Every row gives one point. Two turns around zero, p and q, are shown by what they do to some points. Where does a point land after both, in the order given? Backwards means that the second turn is done in reverse. Each puzzle has new turns, and all numbers are rounded.
(in the rows, 128 means zero)

Turn p:
[71 90] -> [146  62]
[144 144] -> [118 148]
[139 125] -> [134 137]
[140 152] -> [109 147]
[147 128] -> [134 146]
Turn q:
[130 164] -> [154 153]
[ 96 114] -> [ 95 139]
[158 106] -> [136  92]
Where do these land?
p, then q: [ 90 172] -> [ 73 148]
q, then p: [132  87] -> [152  94]
p, then q: [135 137] -> [130 139]
p, then q: [161 127] -> [157 143]
q, then p: [121 117] -> [127 115]

Turn p:
[141 124 164  95] -> [ 97 160 152 133]
[116 110 114 111] -> [110 128 106 116]
[116 128 157 149] -> [127 120 138 163]
[133 105  96 185] -> [147  62 123 121]
[135 172 109 101] -> [158 169 123 106]
Turn q:
[153 162 122  83] -> [100 172 142 159]
[146  95 101 123] -> [121 144 137  86]
[140 116  90 110] -> [ 99 150 131 100]
[ 96 143 146 155] -> [140  91 107 148]
[117 105 139 124] -> [134 111 147 118]
[117 147 171 173] -> [174 101 104 157]
Where do these land?
q, then p: [138  99  90  77] -> [118 180 108 170]
q, then p backwards: [131 121  74 116] -> [135  99 118  82]
q, then p: [128 161 162 137] -> [149  90 148 126]
q, then p: [117 140 149 161] -> [127  98 138 100]
q, then p backwards: [149 132 162 157] -> [116 170 116 149]
q, then p backwards: [104 116 129 120] -> [141 107 130 142]

Turn p:
[125 107 103 142 129 134 104 121] -> [110 143 104 136 131 153 125 137]
[137 155 145 141 131 150 150 120] -> [139 135 159 144 117 110 148 137]
[145 145 119 105 145 140 145 123] -> [132 141 166 118 130 136 127 118]
[128  86 112 114 115 139 117 174] -> [105  98 120 139 146 149  81 137]
[ 62 157 101 136 107  65 110 104] -> [158 103  67  86 132 153 187 115]
[143 142 141 124 149 128 112 196] -> [112 108 148 121 186 101 109 148]
[119  80 145  95 141 138 121 102] -> [ 88 132 120 119  91 128 102  96]
[138 159 147 144 104 148 125 116] -> [144 134 140 132 107 111 145 164]
[140 126 134 139 159 132 181 108] -> [141 147 157 161 122 118 140  86]
[142 123 133 140 101 107 115 115] -> [150 139  99 124 117 121 118 141]
Turn q:
[ 89 176  88 148 112 144 118 131] -> [158 190 125 117 119 156 151 116]
[157  84 130 144 109 143 132 120] -> [111 111 146 171 128 113 114 105]
[ 91 108 140 144 119 147 135 114] -> [ 91 152 114 139 111 122 140 116]
[122 114 132 125 112 112 118 136] -> [126 135 117 130 141 110 113 123]
[149 144 145 102 164  67 117 118] -> [143  81 114  86 170 117 138 151]
[137 225 145 125 118 134 132 131] -> [147 161 182  72 140 162 140 162]
[144 105 137 130 142 151 110 132] -> [112 106 125 143 124 148 108 116]
[148 135 136  84 127 126 130 126] -> [138 103 142  99 116 116 108 132]
[ 97 105 112 141 141 112 143 160] -> [135 142  84 155 122 118 131 150]
[148  84 115 136 136 143 146 112] -> [119  98 131 168 109 117 136 110]
Where do these land?
q, then p: [151 112  97 136 163 149 161 146] -> [140 125 115 184 127 128 102 156]
q, then p: [145 164 141 100 161 158 107 112] -> [ 94 111 153 121  84 134  95 133]
p, then q: [154 155 116 116 116 167 106 151] -> [113 135 115 120 128 149  82 164]
p, then q: [134 130 116 169  92  88 106 134] -> [188 110 129 160 125 148 125 131]
q, then p: [ 98 137 102 113 152 128 129 128] -> [152 129 147 129 123 161 111 135]
p, then q backwards: [131 135 154 152 112 145 146 132] -> [142 111 116 131 124 123 166 136]
q, then p backwards: [100  99 151 158  95 116  91  90] -> [120  99 136 135 203 108 116 131]
q, then p: [118 113 132 103 121 105 156 107] -> [156 113 105 115 134 130 114  99]
p, then q: [122 106 143 105 141  95 149 151] -> [119  95 110 118 142 119 144  91]
